Each row of a before or after table is a point. One or more steps were done to the points. Then noise was added and the rows were shuffled. The steps act on columns, c1 being the first. Write out the steps. A step turns or swaps two columns, mirrors them in a line or flattens them onto one, adds a multiple of one to another, or multiplies or shifts one. Angles are multiples of 10 degrees, from the lower column toward the higher: turns from -170 to 170, lines from 10 to 170 but not 90. Use the fewest steps. Two steps may share a column if one is a turn and the other turns, adds or multiplies; they go together, in the order done. Otherwise the lowest column goes first.

Before:
[[  7  40   9]
 [  5  17 -16]
 [-12  48  20]
 [  8   6  28]
 [  1  57 -19]
 [-31 -43 -56]
 [-28 -19 -46]
 [ 15  19 -19]
 [ -4 -11   3]]
After, 9 rows:
[[-23   6 -12]
 [ 12  17  17]
 [ 61 -52  13]
 [-15  51   0]
 [ -9  60 -20]
 [ 12  70  16]
 [ 54 -26   5]
 [  4  26  26]
 [  4 -20  -4]]
Steps: turn c1 and c3 by 130 degrees; multiply c2 by 1.3

Before, 11 rows:
[[-12  15  -5 -27  23   4]
 [ 11 -16   6  -1  18  39]
 [ 25   2  26   2 -11  -7]
 [-12  22 -14 -31  11  11]
 [ 38 -35   6 -47 -32 -50]
 [ 11 -19   3  11  -2  10]
 [ 11  25 -28  -5   4 -17]
 [ -6  14 -28  -7 -13   4]
 [ 40 -23  21 -14 -10 -28]
 [ 17  23 -18 -33  18  12]
 [ 21 -18   9   3  10 -20]]
After:
[[126 -31 -26 -11 -16 -23]
 [ 37  39 -48  18  -1 -19]
 [-21   5 -82 -12  -6  14]
 [-37  11 -64  13 -30  20]
 [ 70  -5 -20 -16   0   5]
 [112 -52 -51 -30 -46 -33]
 [ 51  16 -68  20 -34  22]
 [-36   6 -57  28 -26  14]
 [ 33  13 -52  -5   8 -22]
 [ 32 -21 -82   2  -5  26]
 [ 64 -13 -40   8   2 -17]]
Steps: multiply c1 by 3; swap c2 and c6; shift c3 by -50; swap c4 and c5

Before, 9 rows:
[[ 51 -19 -11  -4  20  -9 -26 -28 -53]
 [ -6  62  -5  27 -31 -50 -16  17  20]
 [  6 -12  -1 -27  16 -72  16  10   6]
 [ 27 -34  15 -11  44   5 -28 -11  -4]
 [ -2 -46  -5  19  42 -10 -36 -28 -53]
 [-18  35  29 -12 -67 -58 -15  36   6]
 [ -3 -13 -42 -35   0 -37  10  52  11]
 [ -2 -23 -20 -24 -30 -46  -7  -8  29]
 [  5 -26  -3 -15  42  19   7 -45 -44]]
After:
[[  5 -36 -14  -5  48   1  34 -42 -16]
 [ 27 -31  -9  19  37  -3  16  -8  34]
 [  0 -43  17  -8  72 -17   5 -22   7]
 [ -1 -12 -39 -50 -20 -53   6  51   0]
 [ -4 -21 -25 -23 -28 -57 -31 -10  18]
 [ -7  62  27  -9 -22 -61 -34  15   7]
 [ 53 -19   3 -17  66 -18  -2 -23  -6]
 [  5 -11 -30   2 -13 -80  25   1   5]
 [-15  28  -8  29 -22 -67 -59  35 -26]]
Steps: swap c3 and c4; turn c5 and c7 by 50 degrees; turn c5 and c9 by 50 degrees; shift c6 by -10

Before (9 x 12):
[[ -2  -4  29 -53  21  20  56 -17 -12 -17  20 -25]
 [-36   2 -23  36   2   7 -41 -22 -39 -11 -26   5]
 [-24  76 -13   1   2  -6  -9  33  37 -11 -56   1]
 [ -8 -29 -23  61  36  33 -15  -3  20 -28  18  -1]
 [-12  26 -20 -72 -11  23  40 -25  41 -18 -22  11]
 [ 24 -32  43 -43  30  37 -29  25 -12  11  -3 -24]
 [-24 -18  -1 -19  12  -5   8  24  26 -93  -8 -35]
 [ 28  12  15 -20 -14 -10   4  24 -29  14 -19  -9]
 [-48 -42  -8  26  13  -2  14 -39   0 -21 -22   3]]
After, 9 rows:
[[ -19  -17  -17  -40  -15   -2  -32   14   31  -11  -17   18]
 [ -51   24  -36    2  -41    1    2   17   27  -28  -15   19]
 [ -15    7   -9   31   10   20   -5  -15  -22 -119  -26  -21]
 [ -20  -37    3   41   -7  -14   23   30  -70  -29   -9   23]
 [ -20   22   22  -15   -9   20   39   25  -50  -22    0  -30]
 [ -13  -68   38   39   28   11  -10  -24   -1  -13  -38   38]
 [  30   57   20  -13   30   42  -19   21  -40   10  -14  -15]
 [  29    0   19  -28   16   -9   10  -20  -18   18  -21    2]
 [  -7    4  -40   17    2   40  -16   31   61  -40   12  -14]]
Steps: turn c1 and c7 by 20 degrees; multiply c7 by 0.7; mirror c2 and c3 in the line at 70 degrees; swap c4 and c9; turn c6 and c8 by 120 degrees; turn c5 and c6 by 110 degrees; multiply c10 by 1.3; turn c11 and c12 by -40 degrees

Before (10 x 18):
[[-39 -15  20  14   8 -35  -1  13 -15   7 -28  26   0  24 -18 -24  37   4]
 [-15  18 -10  48 -30   5  11  50 -16 -13  28  -8  -6  29 -15   8 -19  34]
 [ 36 -14  -4   2 -28  -8  30  20 -21  39 -13  34  -7  25  16   6   9  38]
 [  5 -16  -8  -3  13  -5   1  11 -32 -15 -18  16 -17  -1 -42 -25 -54  26]
 [-38 -41  -3   8 -18 -32 -11 -37  -3   3  15 -31 -42  57  -7  30 -14  33]
 [ -5  -2  21 -23  10 -18 -23  29  28 -43  30  35  11 -24  -1  34  49  -4]
 [ 19 -35   2 -15 -17 -57 -18  17   5  13  10 -19  23 -12  -8  48  14 -14]
 [ -5 -30 -16  12  31   9  23  38   8 -23 -28  31   7 -28  21  19 -26  -3]
 [ 16  14   3  -9 -33   2  12  -2 -12   0 -20 -33  25  18   3   6 -38 -26]
 [-21  37  17 -13 -27 -37  -5  31  32 -13 -33  -3  54  10  -7  62 -13   6]]
After (10 x 18):
[[-15  18   6 121  -7   5  25   3 -15  22   0   8  -8  13 -14   6  35  32]
 [-20  37  22 -31  14 -35  -5   4  31 -36   7  11  51   4  -7  61  24   5]
 [ 37 -14  -9   5  13  -6 -21  14 -19   1 -46  38  -5  10  16   8  27  35]
 [ 17  13  30 -22 -10   1   0  -9 -12 -16 -13 -32  25   8   1   9  41 -26]
 [  5 -16  36  -7 -42  -4   9   7 -33 -24   3  18 -19   1 -41 -24   0  25]
 [ -5   2 -23 -57  40 -18  32  15  27  14  45  36  11 -10  -1  35 -29  -2]
 [-40 -15 -15  34  34 -38 -15  10 -15 -24  -8  28  -1   8 -18 -23 -19   3]
 [-36 -41   8  20  -2 -33  -3 -12  -3  14  11 -35 -42  22  -7  30  22  32]
 [ 19 -35  -8 -40  15 -52 -15  -3   1  11   9 -10  24  -7  -8  51  10 -17]
 [ -4 -29  12  30 -36   9  22  16   8 -33 -14  40   8 -11  24  18 -18  -4]]
Steps: turn c3 and c17 by 50 degrees; turn c5 and c17 by -110 degrees; multiply c4 by 2.5; turn c10 and c11 by -70 degrees; turn c7 and c11 by -60 degrees; flatten c8 and c12 onto the line at 70 degrees; multiply c14 by 0.4
